Each row of a before or after table is a point. One or more steps were done to the points. Then noise was added and the rows were shuffled. The steps act on columns, c1 being the first. What was done? A step turns or swaps two columns, mirrors them in a line or flattens them onto one, adds a multiple of one to another, or multiplies or shifts one. Angles are multiples of 10 degrees, from the lower column toward the higher: turns from -170 to 170, lines from 10 to 170 but not 90. Use the fewest steps. Two steps may share a column if one is a turn and the other turns, adds or multiplies; they go together, in the order done. Otherwise the lowest column goes first.
In the rows, zero is written as 128.

Before (12 x 2)
[[141 138]
 [132 138]
 [220 113]
 [117  85]
 [192 119]
 [118 160]
 [122 119]
 [126 140]
 [212 136]
 [187  88]
 [142 166]
 [192  84]]
After (12 x 2)
[[118 139]
 [135 134]
 [121 124]
 [168 110]
 [170 123]
 [123 133]
 [175 112]
 [135 144]
 [121 111]
 [183 133]
 [189 121]
 [131 131]]
Steps: multiply c1 by 0.7; multiply c2 by 0.4

Before (13 x 4)
[[164 109  82 143]
 [138 139 142  53]
 [113 122  31 145]
 [ 78 119 128 165]
 [115  94  40 112]
 [109 162  77 117]
 [145 105 134 179]
 [154 144 107  69]
 [118 128 116 120]
 [130 149 104 133]
 [ 88 130  62 119]
 [ 65 120 129  87]
 [106 201 120 154]]
After (13 x 4)
[[ 99 135 112 141]
 [182  80 114 141]
 [122 169  68 164]
 [116  99 137 124]
 [136 144  47 179]
 [138 132 122 136]
 [160 108  92 147]
 [165 160 106 139]
 [167 144  85 154]
 [178 167 148 116]
 [137 108 109 142]
 [ 84 124  84 153]
 [127 110 174 103]]
Steps: turn c1 and c2 by -150 degrees; flatten c3 and c4 onto the line at 150 degrees

Before (14 x 8)
[[116 109 126 110  88 146 121 107]
 [148 106 146 140 127 110 111 126]
 [111 112 132 134  88 101  90 148]
 [139 151 129 120 149  98 152 104]
 [137 137 125 156 104 125 130  99]
 [152 120 123 118 132 151 110 124]
 [105 134 114 156  88 107 138 133]
 [ 96 155 115 107 153 130 142 119]
 [111 152 140 100 155 110 128 140]
 [127 154 122 123  96 142  97 105]
 [136 169 110 149 111 149 129 159]
 [142 130 153 135 139 150  84 131]
 [130 114 118 154 130 143 144 108]
 [158 142 163 148 101 155 150 157]]
After (14 x 8)
[[144  52 121 138  75 142 155  92]
 [111 112 132 150   9 110 125 110]
 [121 165 136 122   7 140 126 157]
 [136  71 128 131 189 110 120 154]
 [110 172 133 127   9 110 149 107]
 [132 148 127 162 134 140 108 137]
 [135 174 122 143 127 119 127 125]
 [127 140 129 133 165 139 167 126]
 [103  72 134 110 203 128 134 142]
 [141  96 123 137  50 148 119  94]
 [139 109 125 165  59 126 139 147]
 [108  83 138  96 207 115 148 126]
 [151 146 120 124 139 144 141 136]
 [130  86 127 130  33 137 172 150]]
Steps: flatten c1 and c3 onto the line at 160 degrees; multiply c2 by 2; turn c2 and c7 by 160 degrees; mirror c4 and c8 in the line at 170 degrees; multiply c5 by 3; multiply c6 by 0.7

Before (12 x 11)
[[167 141 149 152 105 152 131 145 139 115  92]
 [111 159 107  62  96 165 122 182 117 116 157]
 [124 116 125 177 139  86 140  90 102 132  99]
 [165 140 137 181 158 118 156 178 164  99 114]
 [129 150 126 132 148 128 169 119 151  89 112]
 [125 124 148 124 119  87 166 128 143 138 120]
 [135 119 116  81 121 107  81 100 129 156 100]
 [115 118 125  73 184 187 153 136 131 163 133]
 [117 103  93 133 102 121 109 112 137 155  70]
 [109 127 159 181 147 123 140 130 157 107 111]
 [146 103 130 141 146 132 158 110 156 112 148]
 [104  92 119  87 106 109 113 126  98 114  89]]
After (12 x 11)
[[132 155 130 128 163 115 147 197 157 147 154]
 [141 157 148 108 114 166 104  86 104 147  88]
 [159 134 133  90 142  69 140 181 102 123  98]
 [128 142 109  90 163 129 121 118 145 122 116]
 [146 129 145  98  81 174 126 188 133  97 104]
 [ 95 127  98 151 132 110 101 176 134 141  98]
 [151 138 179 123 108 122 103 135 133  99  66]
 [136 110 123 132 171 122 147 147 153 167 113]
 [ 67 117 113 123 152  73 159 118 158 159 112]
 [ 96  89 145 149 124 198  91  12 110 141 159]
 [140 139  89 134 139  74 148  86 157 148 116]
 [129 138 133 177 148 191 184 101 129  97 135]]
Steps: turn c1 and c8 by 130 degrees; multiply c8 by 2.5; multiply c3 by 1.3; turn c2 and c3 by -160 degrees; turn c4 and c6 by -80 degrees; swap c5 and c7; multiply c10 by -1

Before (9 x 18)
[[ 70 132 138 175 129 118 112 132 103 152 156 144 169 114 156  82  93 122]
 [130 114  84 125 115 136 156 107 135  73  88 155 136 129  90 129 174 184]
 [115 110  83 126 103 190 181 144 185 136 162 171 152 133 143 168 122 110]
 [120 143  91 139 120 111 111  77 101  78  79 151  73  93 131 168 141 182]
 [129 124 157 202 133 136 127 120 122 132 195 127 191  58 165  78 110 179]
 [133 138 103  78 135 137  83  96  95 112  81 147 119  92 109 161 154 163]
 [124 126  96 151 125 168 105 106 132 109  80 144 117 128 131 169 197 148]
 [ 79 154  68 100 185 128  90  93 139  95  95 166  90 102  94 185 180 140]
 [ 75  98 142 187 176 108 103 150 123 173 150 120 190  93 156 137  65 158]]
After (9 x 18)
[[149 129 144 112 147 176  82 132 130 108 108 147 119 124 122 170 167 146]
 [186 151 101 192 130 178  96 120 140  96  91 167  91 126 170 187 150 138]
 [171 142  93 117 134 152  78 140 102  77 105 153  75 100 146 168 106 183]
 [144  94 120 140 201 101 151 106 120 173 105 121 186  86 132 137  33 161]
 [134 122 150  95 195 108 197 133 122 133 123 128 190  51 149  75  83 178]
 [143 114 113 117 123 166  87 134 130  74 156 157 138 155 157 128 144 187]
 [122 112 161 107 117 198 160 120 187 137 183 169 153 122 113 167  90 112]
 [164 130 123 106 172 116 159 110 103 153 109 140 171  99 120  82  62 124]
 [148 137 123 162  89 153  81 133  97 113  83 147 121 114 167 161 123 164]]
Steps: turn c1 and c8 by 130 degrees; multiply c8 by 0.4; turn c3 and c6 by -60 degrees; mirror c4 and c5 in the line at 60 degrees; swap c7 and c11; mirror c14 and c15 in the line at 160 degrees; shift c17 by -30

Before (9 x 24)
[[143 122 128 176 154 143 141 150 105  96 124 176 148 163  98 136 142 133
  126 124 138 133 100 123]
 [ 97 111 172 122 148 112 106  96 165 111 119 113 130 101 127 105 135 103
  115 123 132 125 131 131]
 [159 153 130 130 144 151 131 144  82  99 122 122 105 117 129 137 116 139
  170 108 133  92 119 143]
 [147 121 143 134 131 152 104 127 122 164 150 150 126 148 158  85  86 146
  101 155  76 126 159  88]
 [137 120  90 142 153 120 126 141 149 150 112 148 114 114 163  99 136 127
  131 113 119  89 166 136]
 [115 150 151 104 146 104 146 131 124  88  97 119 113 121 116 138 121 134
  131 116 116 147 114 140]
 [144 115 102 125 172 103 154 125  98 125 104 196 114 103 129 167  92 110
  179 153  90 155 162 139]
 [132 162 127 106  90 171 144 143 142  89 103 126 101 124 160 158 115  66
  135 126 126 115  90 136]
 [142 114 156  97 112 171 147 154 119 100 130 150 131 143 172 111 137 156
   80 137 150 109 109 141]]
After (9 x 24)
[[ 96 111 171 122 148 133 104  96 165 110 108 106 131 101 127 106 135  96
  113 124 130 124 132 137]
 [143 114 158  98  93 144 149 153 118  98 131 161 142 144 176 110 137 145
   82 137 146 111 110 169]
 [148 122 145 134 119 146 103 127 124 164 172 153  95 147 161  86  88 136
  101 144  88 129 160   8]
 [142 122 127 178 148 157 140 150 107  96 121 173 122 163  96 135 141 124
  125 126 148 133  99 111]
 [134 160 128 107  73 127 145 144 141  88  77 143 147 124 159 157 117  55
  135 125 111 113  92 152]
 [141 120  91 141 155 143 127 141 150 151  96 137 130 114 163  99 137 117
  131 118 113  85 168 150]
 [158 153 127 129 120 154 132 144  84  99 115 126 147 116 129 135 116 131
  171 114 117  93 120 172]
 [113 152 153 104 155 127 147 131 124  89  67 110 131 122 115 140 123 125
  130 118 109 145 114 165]
 [144 115 100 125 198 146 154 126  99 124  82 176 112 103 128 167  93 100
  183 146  90 153 162 163]]
Steps: turn c5 and c6 by 50 degrees; turn c5 and c12 by -20 degrees; multiply c11 by 2; mirror c13 and c21 in the line at 70 degrees; shift c18 by -10; multiply c20 by 0.7; multiply c24 by 3
